Each row is a point. The points of each table are mixes of a few directions, plus a little noise. How many directions does each table use, and how many do they share? Where both have some left over, give the other angles between the two spaces (their principal angles), to ten degrees, smallest first.

First (5 x 3):
[[ 21 -18   2]
 [ 16 -19   1]
 [ -9 -30  -2]
 [-23  95  -1]
 [ -5 -31  -2]]
Second (6 x 3):
[[-28 -67  -4]
 [ -3 -25  -1]
 [ -6  39   1]
 [  6  62   3]
 [-22   6  -2]
 [ 55 -17   6]]
Directions: first 2, second 2, shared 2

First (9 x 8):
[[ 12  34  27 -39  30 -39  13  84]
 [-24  21 -19  42  16  18  15 -34]
 [ -8  42 -20 -23  70 -53  22  39]
 [ 57 -74  95   7 -60  25 -77 -27]
 [ -7  -9 -37 -26 -10  -6  11   2]
 [ 24 -19  12 -26  21 -33 -26   0]
 [-15   5 -46 -16   5  -9  19  -3]
 [-26  44  -4  28   8  18  33  18]
 [-12 -42  -6  51 -80  78 -12 -78]]
Second, 7 rows:
[[ 31 -14 -17  16  43  53  30   3]
 [ 87  87 -32  33  34 -26   1 -63]
 [-48 -43  34  -9 -71 -13  19   3]
 [  0   9  21 -50  66  62 -24  14]
 [-45 -26   0 -10 -61  -7 -38  49]
 [  5  17 -24  34  10 -78  10 -25]
 [-33 -30  19 -16 -22   9   2  16]]
Directions: first 4, second 5, shared 1; angles 60, 70, 80

First (9 x 11):
[[  0  -4  -2  -3   4   1   1  -4   3   0  -1]
 [-17  35 -20  42 -22  47   7  17  -1  25  35]
 [  6   7  29  -4 -14 -37  -3  27 -23 -17 -12]
 [ -5  10  16 -20   3 -21   6  -1   0 -18   7]
 [-17  15 -46  35   0  71  10 -18  24  35  35]
 [-18  25 -32  33  -9  57  11  -4  14  27  35]
 [ 27 -46  49 -65  22 -95 -15  -5 -16 -48 -59]
 [  8 -22  44 -70  26 -75   2 -19   0 -50 -26]
 [ 14 -21 -42  51 -10  53 -15   7  -1  45 -15]]
Second:
[[-19  38  43 -30  -9 -44  15  15 -10 -37  25]
 [ -6 -18 -17 -25  29  13   8 -44  32  -3   5]
 [ -8   8 -16 -21  29  16   8 -44  18   1  18]
 [ 22  10  -6  39 -13   5 -23  26 -41  27 -22]
 [ 64 -37  13  54 -31 -37 -53  71 -78  29 -91]
 [-50  15  46 -22 -46 -26  41  44  38 -53  48]
 [ -4 -21 -24 -13  21  25   4 -37  31   6   4]
 [ 16  -6 -24  22   9  23 -15  -8 -13  28 -15]
 [-17   9 -15  -4  10  26  12 -23  23   4  26]]
Directions: first 3, second 4, shared 3

First (8 x 18):
[[ -2   4   9   2   5 -30  -2 -11 -13  25  23   7   8  13  12 -11  16  -4]
 [ 29  15 -11 -13  21  18  21   9 -16  17   7   9  -8  -2  -9   8 -17  20]
 [ -4  28   7   3 -26  24   4  25   5  18  19  20   3 -21   5  17  -7   9]
 [-32 -39 -10  78 -20 -63 -10 -59  27 -12 -35 -37  30  45  19 -12  18  17]
 [ -6 -55 -26  22  29  49 -52  53  15 -76 -20 -58 -47 -13  19   7  -4  -7]
 [ 20  13  11 -28  -9   9  25   2   3  22  11  21   5 -15  -5  -7   7 -10]
 [-29  26  16 -33   1 -29  -9 -28 -24  -3  -6  24  12  10 -32   2 -12 -18]
 [ 25   8   3 -30  -1  22  24   9   4   9   3  14  -3 -18 -10  -4  -1  -8]]
Second, 9 rows:
[[ 25 -13  11 -21  28  13  31 -17  17  -8 -16 -16  -5   7  -6 -20 -20 -21]
 [-11  18 -25  13 -21  -8 -39   6 -16  -3   4  17  -3   0  -1  23  14  11]
 [-52  18  12   6 -24 -15  -6   9 -19  -2  -8  15  15 -11 -25  22 -12  31]
 [  3  10  31  11  21 -11  37 -11   2  41  25  -3  13  16  15 -12 -22   9]
 [-33 -14  13  17 -29  -7 -12  32   0   0  11  -3   6 -23  10   0  30  14]
 [ 20  -1  12 -11  25   4  30 -15   9  10  -1  -9   0  12   1 -13 -22  -8]
 [ 17 -15  26   3  20  -1  34  -1  17  27  22 -17   4   7  26 -23   0  -9]
 [ 22  34  -6   0  28  -4  16 -31 -10  24   6  15   3  32  -4  10 -40   4]
 [  7 -37 -74 -18 -47  28 -95  31   5 -89 -45   0 -38 -39 -16  16  71 -31]]
Directions: first 6, second 4, shared 2; angles 40, 70

First:
[[-31   5  32  18 -27  -7   1  18 -17  23   8  16  -6 -13 -38  -2 -24  -1
  -12  -3  15 -34   4   6]
 [-29  15  -9 -22 -40   7  21  41  40   1  47  -7  13  -8 -32  18 -28  29
   16   1 -30 -48   8 -15]
 [-32 -48  28  30 -24 -21  17  21 -37  -3 -12   0 -41   9  20 -31  -7   8
  -24 -20  27 -38   2  15]
 [ -9 -32  16  -1 -34  -5 -21 -22 -23 -19  -9  15  13  22  19 -38 -25 -11
  -19 -37  31 -26 -20  -5]
 [ 36  31 -20   3  42   7 -12  -4 -10 -16   1  37  -2  -4  11  19 -15 -14
   22  21  -6  25  -6   5]
 [ 50  22 -18 -50  60   6 -13 -15   7  -9   5 -26  26   2  -2  27  71 -25
   11  52 -38  87 -11   8]
 [ 47  34 -25  -7  59  18 -21 -64  33  32 -42 -38  29 -12  -2  25  67 -18
    4  18 -11  95  10  -9]
 [-33 -27  -4  29 -36  -4  27  26   6  -7   2   3 -31   5  24 -17 -39  32
    0 -33  12 -61  12  -6]]
Second:
[[ -4 -22 -40  52  24  -4  54  44   7 -21 -11   3 -79  -2  73   5 -25  45
   26  -5  -8 -32  29   9]
 [ 13  11   2   4   3  13 -31 -73  27  41 -45 -35  39  -6 -17  -3  37 -16
  -20 -20  19  47   7 -18]
 [  2   3  11 -15  -2  -3 -12  -2 -12  -1   7   7  16   3 -16  -2   5 -13
   -4   8   2   6  -9   3]
 [ -1   3 -27  31   2  13   8 -41  46  31 -40 -34  -1  -6  22  -1  13  22
    0 -33   9  12  24 -22]
 [ 20   2   9   8  29  -1 -20 -42 -15  18 -36 -10   7  -1   3  -5  37 -23
  -16   5  17  49  -3   7]
 [  1   2  31 -40  -9 -13 -14  35 -44 -28  44  35  15   6 -31   0 -10 -26
   -2  33  -9 -12 -29  19]
 [-33  -7 -19  -9 -43  -3  47  89  17 -44  65  26 -30   3   9   6 -70  46
   30   1 -31 -92   5  -3]
 [ 10   9  24 -22   3  -1 -32 -27 -17  12  -4   1  34   0 -30  -3  22 -30
  -16  10   7  30 -16   1]
 [ -2  12  34 -48 -22  -2 -34  -3 -21  -4  31  15  47   3 -53  -2   1 -33
  -12  17  -2   4 -27   3]
 [-28  -8 -49  34 -27  14  50  27  64   2   5 -20 -35  -6  37   9 -41  64
   27 -37 -14 -60  32 -25]
 [ 25  -7  21   2  42 -14 -17  -9 -53  -6 -17  15 -15   2   8  -5  33 -33
  -13  28  11  44 -12  25]]
Directions: first 6, second 3, shared 3

First:
[[-33  19 -41  -9   8  -4  -4 -27  22   6 -20   4 -56  26  25   6   5   9
   25  23  26 -40  11  66  19 -11  35 -19 -16 -23 -22  -3]
 [-22  14 -21 -36  10   5 -19  15  15   9 -29  -7 -16  21   9 -32  21  20
   43 -21  19 -10  34  35  20 -15   8 -15  17  23   8  36]
 [ 31 -12  43  16   4   2  -5  32 -16  -6   7   1  34 -27 -16   6  12 -10
  -16  -6 -27  25   3 -49   0   7 -17   9  25   1   8   1]
 [-23  39 -55 -72 -21   5 -42 -20  12   8 -13  -2 -27  23  49 -61 -18  53
   41 -69  49  10 -15  50   6   7 -25  21  -5  31  35   4]
 [-38  21 -38 -12 -15   6  -2  -4  14  22 -34 -17   9  17  32 -39 -14  16
   16 -15  18  16  17  20  12 -22   4   4  11  32   2  25]
 [ 17 -20 -38 -52 -19 -21 -40 -13   1  -7   7  -3  -5  33  15 -61   1  11
   30 -55  31  -8 -37  -3 -30  21 -26  34   3  34  22  17]
 [ 18 -10  48  -1  -1  22  41   2 -18 -18  69   2  27 -30 -48  42 -31  -2
  -31 -10 -22  24 -14 -33 -29  13 -33  -9 -45   0  38 -20]
 [-19   2   8  88   1  -3  43 -13   1  15 -26  -1  11 -19   9  49  -9 -37
  -47  86 -29   0  14  -9  17 -23  43 -13   4 -37 -58 -19]
 [ 28 -24  55  65   2   2  41   2 -21 -12  35   6  37 -40 -37  60 -15 -38
  -61  45 -43  19 -17 -60 -18   8  -4   3 -12 -29 -15 -33]
 [ 50   6  45 -16   6   6 -25  15 -21 -22  37  21   4 -41  -9  18   5  16
  -13 -37 -14  24 -30 -30  -5  33 -37  18   2 -21  29 -38]
 [ -7 -35  -8  27  24 -21  12   8  14   1 -30  -6 -20  32 -23  14  42 -41
   17  61 -10 -56  34  11   9 -21  48 -29  15 -12 -44  34]]
Second:
[[-49  26 -27  -8 -16  20  35 -29  10  12  10 -10  -7   7  12   8 -45  20
   -4   2  18  10   3  37  -2 -17   3 -16 -45  11  11  -5]
 [ -8 -24  25  14  18   8  44   9   2  -7  23  -8   5   2 -49  38   3 -23
   -7  34 -18 -18  25  -5 -10 -13  13 -35 -25  -1  -1  17]
 [ 88 -40  18   1  19 -51 -95  40 -12 -18 -40  21  -2   1  12 -44  83 -25
   21 -19 -12 -24 -21 -53   8  36  -4  49  94 -19 -27   6]
 [-24 -20 -22  -2   8  -6  28 -16  14   1   3 -10 -21  33 -21  10   3 -17
   14  32  10 -40  15  29 -11 -14  27 -27 -28   2 -13  23]
 [ 68   3  23  -1  -2 -23 -82  32 -19  -9 -29  21  15 -29  35 -40  39   8
    0 -46 -10  27 -30 -50  16  34 -28  57  78 -11  -2 -21]
 [-24  46 -30 -15 -29  13 -15 -24   2  13 -11   2  -2  -9  53 -26 -39  39
   -4 -37  24  37 -23  22   9   2 -18  24  -6   8  14 -25]
 [-13  34  29   7 -12  33  27   5 -11   5  23   0  28 -40   1  22 -39  23
  -29 -17 -14  52   1 -12   6  -3 -25  -2 -19   5  27 -23]
 [-38 -25 -14   4  14   5  58 -17  16   1  19 -16 -18  34 -43  32  -6 -24
    8  49   3 -45  29  32 -16 -24  32 -48 -50   4 -10  29]]
Directions: first 6, second 3, shared 3

First, 8 rows:
[[ 70   6 -14  15  -4  21  -1  -7  -9   5 -24  -9   1  23 -43 -20  68  -3
   10 -31   9  14   7  50   6  25 -59  -7   3  -8  28  -8]
 [-25  -7 -18 -18   3   2   8   1   7  16   3   8  15 -14  12  28 -15   2
  -32  26  16  16 -19 -25  -8 -35  24   3 -10  -1 -15  14]
 [ 31  17   5  44  10  15 -37  10 -13   5 -10  -8 -13  24 -24 -19  39   1
   28 -31   2 -31  15  43  25  40 -34 -11   4   8   5  -9]
 [ 29  16  15  36  12  32 -11   1  -6  18  -9  -2  -1  15 -18 -40  38  -8
   33 -35  -4 -31  22  22  21  22 -28  -6  -4  18  18 -14]
 [-52  -7 -17 -19   9   1   4   6  10  23  11  12  18 -22  27  38 -36   3
  -39  37  18   8 -23 -44  -6 -48  47   4 -15   6 -28  20]
 [-35 -20  12 -46 -25 -57  23  -7   6 -52  19  -3 -15 -18  29  21 -65   7
   -9  29 -24  27  -9 -26 -29  -1  32  11  18 -24 -10   1]
 [ 11  12   5  32   5  -5 -38  13 -12  -8  -2  -8 -19  17 -11  -3  13   6
   20 -17  -2 -26   9  33  19  37 -17  -8   9   1  -7  -4]
 [-30 -17  13 -44 -11  -8  53 -18  16  -7  13  10  15 -27  28  -6 -43  -8
  -11  22 -15  23  -3 -54 -27 -39  35  14  -5   0   8  -1]]
Second (11 x 32):
[[ -7 -15  28 -12  10 -17  30  -9   8  17  26 -23   1  11  33  -7 -38 -34
  -17  23   7  17   2 -18  -8   6  20  11  -7   5  14   3]
 [ -3  10 -25  34  39  18 -37   5   2   2 -23   6  29   5 -12  -1   1  19
   25   3   1 -37  -5 -11  -2 -15  14  14  10  19  -1  10]
 [ -8   8 -26  48  66  20 -44   4   6  11 -24  -1  46  12  -4  -5 -16  14
   32  16   4 -51  -7 -25  -6 -21  30  26  12  33   4  17]
 [  6  26 -53  40  16  35 -66  15  -9 -20 -50  35  20 -10 -51   7  50  58
   40 -27  -8 -48  -6  15  10 -19 -15  -4  16   8 -19   4]
 [ 18   7   1 -47 -95  -6  20   5 -18 -34   0  30 -59 -28 -34  14  67  22
  -20 -48 -13  45   6  54  18  19 -61 -46  -7 -48 -22 -25]
 [-12 -10  11  20  54  -3   2  -6  13  25  10 -25  31  19  31 -10 -51 -25
    4  34  10 -17  -2 -36 -13  -8  40  29   0  27  18  14]
 [ -6  -8  12   5  24  -7  10  -5   7  15  12 -17  12  11  22  -6 -31 -20
   -4  20   6  -2   0 -19  -7  -1  21  15  -2  12  11   7]
 [  6  -3  12 -28 -43 -10  23  -1  -6 -10  11   5 -29 -10  -3   4  17  -3
  -17 -14  -4  30   4  19   5  12 -23 -19  -6 -22  -5 -12]
 [ 14   0  14 -49 -84 -13  33   0 -13 -23  13  16 -55 -21 -16  10  44   4
  -27 -34  -9  50   7  42  12  21 -48 -38  -9 -42 -14 -22]
 [ -2  -4   7  -3   2  -4   8  -2   2   4   7  -6   0   3   9  -2 -10  -9
   -5   6   2   4   1  -5  -2   2   5   3  -2   1   4   1]
 [ -6 -12  21  -6  12 -12  22  -7   7  14  19 -19   4   9  26  -6 -32 -27
  -11  20   5  10   2 -16  -7   4  17  10  -5   6  12   3]]
Directions: first 4, second 2, shared 0; angles 50, 50

First:
[[ -3 -25  -9  -2  19   3   8  -3 -13 -16  10  29  -2   9  -2  11  -7   1
  -40  22   1  -2 -36  24  -5 -22  -9  16  30 -19 -11  11]
 [ 71  10 -17 -27   1  25 -36   9 -14   4   1 -19   6 -10  59 -34  31  -9
  -31 -18  24 -14 -26  -1 -77  89  -7  -8  26  41 -19  57]
 [ 13  24  -8  -6  28  -8  16  -2 -17   2 -35 -34   0  25 -26  33  10   4
   44  23   2  10  32  -1  54 -35   7 -45 -54 -23 -21 -50]
 [  0 -26 -12 -14   2 -15   3   5   4 -12  11  37  -8  -3 -20   5 -13  -5
  -17   9   8   1 -28  16 -11 -29 -12  17  31  -6   3  26]
 [-44 -22   3  32  53  13  33 -18 -27 -21   3  22  -3  34 -16  43 -16   8
  -46  56 -23   0 -27  37  54 -66   1   6   2 -59 -24 -50]
 [-12  35  11  11  -1  -7  12  -6   1  12 -29 -46   2  12 -21  16   7   7
   65  -1  -9  10  60 -20  56 -13  14 -35 -66  -8   1 -59]
 [ 31  24   9   1 -25  24 -33   5   7  16   6 -33   9 -18  60 -42  22  -2
   -4 -38   3 -12   6 -25 -54  95   5  -1   4  46   5  32]
 [-13  20  17  -1 -56 -18 -12   8  39  21   3 -13   2 -28  -9 -28  -2  -1
   59 -48  -2   4  47 -40  -5  23   8   3 -20  36  39   8]
 [-43 -40   5   3 -21 -18   7   1  21 -11  31  59  -8 -15 -25  -2 -32   0
  -26  -3  -7  -1 -29  11  -6 -40 -10  46  47  -8  25  26]]
Second (9 x 32):
[[ 74  24  17 -32  39 -12 -17 -20 -35   8 -17  30 -23 -11  64  35  58 -37
   31  29 -12 -18  11  -3 -25   4  11 -13  10 -11 -35 -40]
 [ 59  38  37 -21  34 -16 -18 -23 -34  22 -16  29 -26  -7  54  40  59 -39
   44  38 -28 -24  26 -15  -2 -11  25 -14  -9 -21 -25 -65]
 [-16  21  28   9 -17 -10  -7   7   5  27   4  -3  -3   5 -33  -5  -2   1
   18   9 -18 -12  18 -24  32 -20  20  -5 -31 -10  26 -19]
 [-52 -33 -33  14 -40  11  11  28  34 -13  18 -28  25   7 -62 -44 -57  36
  -41 -35  30  19 -27   9   1  11 -21  11   5  23  30  71]
 [-84   6  25  52 -22   9  22  -3  20   9   9 -20  10  13 -46  -4 -35  25
    3  -2 -29   6  25 -13  65 -30  15   5 -39 -21  32 -38]
 [ 62 -10 -23 -31  33   1  -8 -12 -21 -19 -11  19  -9 -11  61  17  30 -21
   -4   5  19   2 -18  21 -50  24 -15  -1  40  10 -41  12]
 [ -9 -46 -50   8  24  24  25 -13   3 -52  -3  -6  12  -4  43   4 -18  12
  -38 -23  28  29 -29  46 -35  29 -36  15  48  13 -36  30]
 [ -5 -17 -21  -2  -3   7   4   6   7 -16   3  -6   7   0  -3 -11 -13   9
  -18 -13  16  10 -15  13 -13  12 -14   4  14  11  -2  29]
 [-29  18  21   5 -46 -14 -12  29  20  36  14 -14   6   8 -79 -32 -23  15
    4  -4  -4 -13   8 -32  32 -18  16  -4 -38   4  52  20]]
Directions: first 4, second 3, shared 1; angles 50, 60
